Rows are points. The window is the flat piece filled in between its corners: a triangle in 3 columns, a solid with four corners in 4, and so on. A path goes straight from each point to the next, and from the last back to the first. List the points from which the path goes on through the window.

Window (3 x 3)
[[-20.3 -15.8  20.6]
 [-14.1   5.8  21.0]
 [ 25.1  21.0 -10.9]]
Path:
(1): [ 18.2  21.9 -25.1]
(2): [-31.4  -1.6  16.4]
(3): [-20.6 -17.3  33.0]
(4): [24.0 10.3  0.7]
(5): [ 11.5  25.7 -15.5]
(6): [-28.1 -11.8  16.2]
(7): [ -2.0 -11.6  24.8]
(8): [27.3 22.0 19.9]
Through the window after points: 4, 6

Window (4 x 4)
[[-39.7  20.4  15.1 -12.6]
 [  7.3 -10.4 -37.7  27.2]
 [  4.0 -21.8   7.4 -18.2]
 [  2.5  -0.5  -5.4  22.5]]
Path:
(1): [ -0.9   2.1 -13.6  -2.9]
(2): [-19.2  26.9 -16.9   9.0]
(3): [-32.5  10.7   9.6  20.5]
(4): [-15.4  -7.0  -7.4  37.7]
(5): [  6.1   7.1 -20.3  21.2]
(6): [ 27.1  -3.6 -27.5  20.6]
(7): [ -3.8 -31.6 -34.2  37.2]
(8): [-26.4   0.0   6.2  17.8]
(9): [  5.8  29.2 -17.9   8.9]
(10): [ 10.9  14.2   8.1 -25.0]
(11): [-31.4 -27.6  -4.3  -2.6]
(12): [-21.9 -35.3   4.8  -3.4]
(13): [ 11.9  12.0   9.3 -24.7]
(14): [-11.0  36.4  -7.0 -19.4]
(15): [-30.7  -7.5  14.5 -10.7]
(16): [-20.9 -28.1 -17.4  24.8]
Through the window after points: 12

Window (6 x 6)
[[ -7.1  -1.6 -18.5  20.2  -3.7 -22.9]
 [ 16.6  55.5  23.8  18.5   3.0  29.7]
 [ 13.1 -10.5 -19.6  28.1   8.5  10.6]
 [-38.7 -10.9 -40.2 -11.5  28.7  -0.1]
 [-22.5 -45.6  18.0   1.1 -24.9 -16.5]
 [ 12.1  28.2  15.7 -25.5   8.4  -2.0]]
Path:
(1): [-0.1 33.1  0.4 -9.2 -9.4 16.5]
(2): [-14.8   9.1 -20.8  -4.5 -12.9  13.6]
(3): [ 1.4  5.3 17.9  9.0 19.7  5.1]
(4): [-16.0   0.5  19.8   0.8   3.8 -28.7]
(5): [-10.8 -11.5  -6.6  -9.6  -7.3   4.7]
(6): [-27.2 -13.6 -34.8 -11.4 -17.0  -0.3]
(7): [-25.7 -16.1 -10.5   1.0  25.9  -6.9]
(8): [25.6 38.1 34.9 25.8 24.5  7.2]
Through the window after points: 6, 8

Window (8 x 8)
[[ 23.9  -2.9  11.0 -16.6  23.9  -7.8  21.9  28.5]
 [  4.3  -3.0 -42.9 -10.7 -52.6  -6.7   7.3   9.6]
 [ 38.3 -25.6  31.8  25.6  11.5  17.1 -25.7 -10.9]
 [ 30.5   1.9 -23.3  -4.6  -1.7  21.5  -8.0 -31.4]
 [  2.1 -43.9 -18.2  -8.1   5.1  16.1  10.8 -21.8]
 [ 19.1  -2.8  40.0  10.5 -12.3  -8.5  36.9   8.7]
 [  6.7  -9.0 -21.7  33.0  49.8  12.5  -8.8  18.9]
 [-29.3  -8.1 -15.6  -9.3  16.6  -5.6 -52.5   3.2]]
Path:
(1): [ 24.2  -3.8 -21.2   4.3 -17.8 -43.2  20.9   7.5]
(2): [  8.2  -6.1  -4.0  -5.6 -19.2  15.8   7.6   3.8]
(3): [ -8.8  -5.6 -20.8  -2.6 -23.5  49.2 -17.3  14.5]
(4): [  6.8 -24.7 -13.5  -6.5  15.2 -14.7  -6.1 -19.7]
(5): [ 13.9 -32.4 -17.8   2.7  10.0 -32.6  -8.3 -21.1]
(6): [ 15.3 -12.4   7.0   5.0 -11.9  22.7   3.8   3.7]
(7): [  9.4 -14.7  12.5  -3.2   6.7  19.8  -2.4   8.8]
(8): [ 38.1  -6.4   4.9  -4.0   2.2 -25.8  13.6  -8.3]
(9): [ 26.4 -11.3 -15.3  -3.8   6.7 -29.0   1.3 -33.8]
(10): [  1.0 -33.0   8.2   5.2  13.9  35.4   4.0   2.1]
(11): [ 19.3 -17.7  32.9  -1.8 -19.4  48.3  -4.2  10.8]
(12): [ 20.6 -25.6  -0.4   7.4  15.5 -26.1 -12.9 -26.1]
(13): [ 33.3 -22.6   8.0  15.9  25.5  -6.4  -9.7 -14.1]
(14): [ 17.2 -25.0  18.9  13.3  -5.0  30.6 -14.4  -3.2]
(15): [-0.3 -7.4 -0.1 13.5 26.4 23.5 -8.0 21.9]
(16): [  9.1 -14.5 -35.2  15.1  30.6 -15.9 -14.8  -4.2]
Through the window after points: 1, 3, 5, 13, 15

Window (11 x 11)
[[  9.0  34.3  14.0  28.5  -9.5  -6.2  31.3  30.3 -11.0 -19.2  16.5]
 [ 16.5   1.2  41.3  14.6  -9.7   5.2  17.1  40.7   8.4  -9.8  -1.9]
 [-38.1 -14.2 -23.8 -36.5   6.5  11.8 -29.2 -15.5  -7.8 -14.0   0.8]
 [ -5.2 -22.0 -37.3 -38.6 -10.6  22.2 -14.9   3.0 -35.4   8.9   2.4]
 [  2.2   8.5   0.8  -7.2  -6.4   1.2  42.4  15.7  24.6   5.3   8.1]
 [ 10.7  18.4  22.0 -22.7  -5.7 -10.6 -13.6 -36.1 -20.9   9.9 -24.9]
 [-10.6 -24.5  13.5  25.4 -27.1 -20.5  51.4  33.8   1.4 -10.7  26.3]
 [-13.0 -25.5 -46.6  -6.8  14.6   0.2 -12.8   0.1 -12.5  -0.8 -25.0]
 [-25.3  38.2  44.3 -26.0  24.7   1.4  -7.5 -22.0 -30.1  46.8 -32.6]
 [-22.4  28.6  13.1  -1.6 -15.5  -4.3 -22.2  -8.1   3.4  43.8 -16.1]
 [  7.7  -2.6  -5.6  -9.3 -15.6 -34.6  24.6  56.7  -0.3 -24.9  10.6]]
Path:
(1): [ -7.5  18.2   3.0   2.7 -26.2 -10.9  28.3  29.2 -19.6 -17.7  -7.9]
(2): [  9.2  -2.4   6.6  -7.7  12.6 -11.7  -1.2  21.1   7.1   0.0  16.1]
(3): [  9.1  14.4   7.1  -2.2  17.4 -11.5  -3.0  16.2 -27.4   9.7  27.2]
(4): [-17.4  -4.8  12.3 -19.6 -18.3  15.2  11.8   0.8   1.9   8.7 -33.2]
(5): [-19.4  -3.6 -13.9  -8.8 -13.9  -0.7  29.9   3.5 -10.6 -18.2  -6.3]
(6): [ 20.9  -3.1   8.0   2.5  -6.0  -3.7 -20.1  30.7   6.4  12.9  24.4]
(7): [  9.9   3.1   8.3 -29.5  25.0  -0.2  -9.1  10.4 -25.8  32.6  -0.1]
(8): [-26.0  10.8  -2.9   2.2 -24.4  -5.8  19.7   1.6   2.5 -16.7 -16.6]
Through the window after points: 1, 3, 7

Window (12 x 12)
[[  3.8  39.4   1.8 -15.1   1.9  -6.1  -5.7  -0.5  -7.2 -16.1 -14.7 -28.1]
 [ 30.9 -28.8   5.4  23.9  -9.0 -18.0  -0.8   1.0  13.8 -40.4  -5.5  30.5]
 [-12.6  30.1   7.6   5.4  17.1   0.3   7.3 -30.6 -22.1   5.7 -37.6  -2.2]
 [-24.5  17.8 -35.3  10.3  17.3  -4.7  12.3   2.5 -11.4  -5.8 -24.9 -13.8]
 [-27.1  46.7 -28.4 -10.1  -7.9 -26.2  -6.1 -32.2 -11.9  21.8  -7.0  -1.9]
 [ 12.6 -27.5  -9.5  29.5 -13.0  38.7  -2.3 -20.8  -2.5   5.9   9.1  -2.1]
 [  5.7  -5.3  17.8  18.2  -1.4  -5.6  37.1  34.6  35.0  19.5   8.6  -5.5]
 [ 32.1 -46.0   6.2 -21.4 -11.3  15.1  14.7   1.5 -12.4  -4.4  26.0  37.3]
 [-14.9 -14.5  17.7  -0.7 -10.2  19.4 -15.7   0.1  -0.2 -29.2  -5.5  27.3]
 [-17.4  41.0  -9.6 -17.6  40.2   3.0 -12.0 -39.1  -2.4 -11.1   1.7  -3.8]
 [ 23.4   0.9  12.1  53.3   9.2  -7.8  18.0  75.8   7.9  43.1  22.0  -2.3]
 [-10.7   3.4   9.5   1.0 -16.7  -7.4  18.8 -32.0 -26.3 -53.0  15.0  23.1]]
Path:
(1): [ -8.5 -30.6  -6.8  10.1  19.4 -37.7 -23.4  -9.3   1.1  -3.6  11.2  -5.7]
(2): [ -8.0  30.7  -9.6   8.0  -4.6  22.1  27.4   7.2  -8.5 -14.0 -22.3   6.1]
(3): [ 14.8  15.6 -25.1  26.6   6.1  19.4   7.9  -0.7  28.8  -5.3   4.1  38.4]
(4): [-16.3   1.9  20.9 -12.6   2.0 -30.7   7.7   5.0 -24.9 -13.5 -15.0 -23.3]
(5): [-19.8 -15.1  10.1   8.9  -6.6 -17.0   5.0  -6.4 -22.7 -18.2   6.8  -9.5]
(6): [16.1 32.9 -7.5 13.7  0.1  6.9 15.1  5.5  6.1  1.7  6.5 28.5]
(7): [ 36.1  28.2   8.6   5.9  -2.8   7.5   4.8   0.0  -5.9 -18.3   8.7  50.7]
(8): [-16.9  -2.5  -5.6   2.3   2.2  -2.6  -1.2 -20.7 -13.1  -9.9 -10.7 -17.3]
(9): [  3.3 -36.0  40.8  26.9  14.4 -25.0  -5.8  28.6 -17.6  -1.9   0.6 -18.4]
(10): [ -4.2  25.3  -9.2  -3.9   6.6   2.8  15.4 -10.7   5.5  -2.6  -9.1  10.7]
(11): [ 12.2  17.2 -20.1 -18.6  -6.7  31.8  -0.9  -9.6  13.4  16.1 -11.6  19.4]
(12): [-32.3  18.6  17.6  27.8  34.7 -33.4   8.3 -15.7 -37.4  -9.2  13.0 -28.9]
Through the window after points: 1, 5
